Each row of a before or after table is a point. The points were changed in one or more steps. Then noise was added and the rows were shuffled. The steps act on columns, c1 being the first. Write out the steps. A step turns or swaps two columns, mirrors them in a line or flattens them onto one, adds a multiple of one to another, or multiplies or shifts one. Angles are multiples of 10 degrees, from the lower column toward the higher: turns from -170 to 170, lines from 10 to 170 but not 90. Use the fewest steps. Two steps may share a column if one is a turn and the other turns, adds or multiplies; they go together, in the order done. Otherwise the lowest column goes first.

Before:
[[  24  -18  -11]
 [  15   22   70]
 [   8  107   17]
 [  -5    0  -18]
 [  88   19  -29]
 [  -9  -49    1]
 [ -30  -18 -102]
 [ -52   69   -7]
 [  -2    7   29]
 [  24   12    3]]
After:
[[ 23 -11 -81]
 [  0  -1 -18]
 [ -4  -7  12]
 [-26  -2  46]
 [ 22   0 -61]
 [  5   0  12]
 [ -4 -12  10]
 [  2  -2   2]
 [  2   7   1]
 [-13   8  30]]
Steps: flatten c1 and c3 onto the line at 110 degrees; multiply c2 by 0

Before (9 x 4):
[[-45  22 -45  -7]
 [ -6   2   5 -75]
 [ 55   4 104 -22]
 [-39  -7 -63 -17]
 [-48  30 -39 -46]
 [ 90  11 -12 -15]
 [-37 -25 -66 -14]
 [-10  -8 -15 -34]
 [-63   5  11 -28]]
After, 9 rows:
[[ 66  23   9  11]
 [-76  43  27  -9]
 [-46   5  25  25]
 [-70  12  71 -11]
 [-83  49  28  29]
 [ 30 -39 -77  63]
 [-90   2   2  34]
 [-72  25  58  -8]
 [-34  10  18  67]]
Steps: shift c1 by -30; turn c3 and c4 by 160 degrees; turn c2 and c3 by -30 degrees

Before, 10 rows:
[[  9  45  32  17 -10  43]
 [ 40 -33 -57  -2 -61  46]
 [-18  52 -26 -56  11  -2]
 [-25  50  30  -6  57 -13]
 [-20  19  18  28 -59 -35]
 [-43  50  24 -60   8 -22]
 [ 25  10   4 -43   3 -20]
 [  0 -29 -39 -85  -3 -16]
 [ 61  43  22  -9  -4 -12]
 [-52   6 -59 -13  55 -25]]
After:
[[ 33  18  37  26 -53 -37]
 [  1 -18 -67 -85  -1 -16]
 [-77  47 -39 -14  -7 -25]
 [ 71 -16 -87  -3  -8  48]
 [ 13  50  82  18   1  41]
 [ 13  12  13 -46  19 -19]
 [-20  98  48 -56  -5  -3]
 [-36  61  82 -60 -25 -22]
 [-60  59  85  -6  18  -9]
 [ 42  50  70  -9  43 -13]]
Steps: turn c1 and c5 by 50 degrees; multiply c2 by 2; turn c2 and c3 by 40 degrees

Before, 9 rows:
[[ -8  -4 -44 -16 -55  -7 -10  46]
 [ 28 -25 -27 -35 -49   0 -14  -3]
 [  8 -42  14   8  51  -5  32  27]
 [-17 -19  -4  18  44   8   1  -6]
 [ 33 -13  25  24  37  18 -22   7]
 [ 17 -41 -29   7  -3 -31 -17  17]
 [  9  -5  14 -23 -33 -40 -15  14]
 [ 16  35 -62  37 -27  12  61  -6]
 [ 33   5  -4  -4  63  -3   6   1]]
After, 9 rows:
[[ -41    5   14   12   29  -32    2  -10]
 [  51  -36    1  -22  -56    8  -10   16]
 [ -11  -40  -38  -18  -28   44  -15   14]
 [ 122   12   -7    8   36  -24  -23   -8]
 [ -36  -62  -29   -5  -25  -11  -16    1]
 [  45  -21    1   -9   22  -47   33    7]
 [-117  -27  -23  -34  -34   44  -11   26]
 [-114   35  -50   25   -7   26   58  -20]
 [  55   27  -28   -4   27  -59    6    2]]
Steps: turn c1 and c3 by -50 degrees; multiply c1 by 3; turn c5 and c6 by -60 degrees; add 0.7 times c5 to c2; flatten c4 and c8 onto the line at 140 degrees

Before (13 x 9):
[[ 10   6  33   9 -43 -44  65 -11  -3]
 [-38  12  -4 -12 -18   1  70 -19 -11]
 [-22 -13  -7  10 -41 -31  43  36   4]
 [-16   3  -9  10 -35 -26 -15 -17  84]
 [ 18 -47 -19 -14 -29 -48   6   5  -5]
 [ 14 -38  18 -17 -44 -27 -11 -17   8]
 [  7   5 -10 -22 -27 -48  50  72 -13]
 [-88 -57   0   0 -10 -30   6  47  -7]
 [-16 -10   6  17  16 -45  31 -11  19]
 [ -1   2   8  20 -30  93  43 121  52]
 [  5 -14 -11  11 -21  -1  38  35  -8]
 [ 14   7 -18  33 -44 -13  58  44 -16]
 [ 11 -33 -10  -5 -34 -50  77  -7   9]]
After, 13 rows:
[[-12   2 -30  29  20 -16  -4 -32  82]
 [ 15 -34 -24   6  18  -6  90 -53   6]
 [ 15  11 -29   0  33  40  77 -11   0]
 [-26 -18 -40   3  21  41  61 -31  10]
 [  2   7 -17  -6  16  67  64 -46 -22]
 [ 28 -48 -18  -2  29   7  10 -53  -7]
 [-37   0 -20  -5  17 -17  78  -2 -11]
 [  0  -1 -30  16   7 121  58  94  52]
 [ 19 -36 -43  -3  -2 -19  15 -27   2]
 [-76 -70 -13  -3   3  45   4 -31  -3]
 [ 10   5 -52   0 -15  -8  94 -43  -3]
 [-12 -10   9   5 -10  -9  25 -45  23]
 [  6 -13 -14  -4  13  33  46  -1  -4]]
Steps: turn c1 and c2 by 10 degrees; turn c3 and c5 by -110 degrees; add -0.5 times c3 to c7; flatten c4 and c9 onto the line at 70 degrees; swap c6 and c8

Before (14 x 11):
[[ 37  14  21 -22 -19 -61 -37 -42  41 -33   9]
 [ 12  61 -18  -3 -72 -22  12  66  10 -20  38]
 [-10  59 -15 -33  77   6  66  18  13  39  27]
 [ -3  62  14  25 -18 -62 -53  47 -20 -65  49]
 [ 24  -8 -73 -26  68   3   4   2 -11  29 -39]
 [ 20 -40 -16  -6  82 -25  85 -11 -69  20 -39]
 [ 44  13  54  84 -16 -28 -42  -9  15 -23  -9]
 [ -3 -16 -60   9  66  13  53 -78 -46  75 -44]
 [ 35 -18 -41 -39  87  68  53 -10 -10  22 -34]
 [ 84  10   1  39  19 -67 -49  -1  17  29   6]
 [ -7  -7  49  24   1 -62 -34  20   3  26 -61]
 [-55 -12 -31 -12  31  12  22  49  -1  -1  71]
 [ 48  27  45 -21 -44 -24 -59  25 -17  12  61]
 [ 64 -32  20  44 -21 -76 -20  -5  38   7  -1]]
After, 14 rows:
[[ -7  -5  89 -11  21 -63 -26  20  28  25 -59]
 [ 35 -19  -2  29  33  69  98 -10 -44  19 -32]
 [ 49  27  85  23   2 -23 -74  24 -17   8  59]
 [ 38  14  58 -28  10 -63 -45 -43 -41 -31   9]
 [ 20 -41  24  69  10 -24 116 -13  18  19 -35]
 [-12  60  23   3  18   7  99  16 -46  39  26]
 [ 46  12  96 -54  15 -29 -44  -8  96 -24 -10]
 [ 11  60  23  -7 -62 -20 -33  67  -7 -21  38]
 [ 65 -31  58 -55  -5 -74 -28  -6  41   8  -3]
 [ -3  64  53   8  23 -62 -52  46  38 -63  50]
 [-55 -15   7   5  11  11  39  47 -13   0  69]
 [ 23  -6 -34  22  46   3  47   1 -30  30 -40]
 [ 85  11  41 -33  43 -69 -27  -3  42  32   5]
 [ -3 -16 -20  41  20  14  83 -81  24  74 -44]]
Steps: shift c3 by 40; multiply c4 by 1.3; turn c4 and c9 by 110 degrees; turn c5 and c7 by 40 degrees
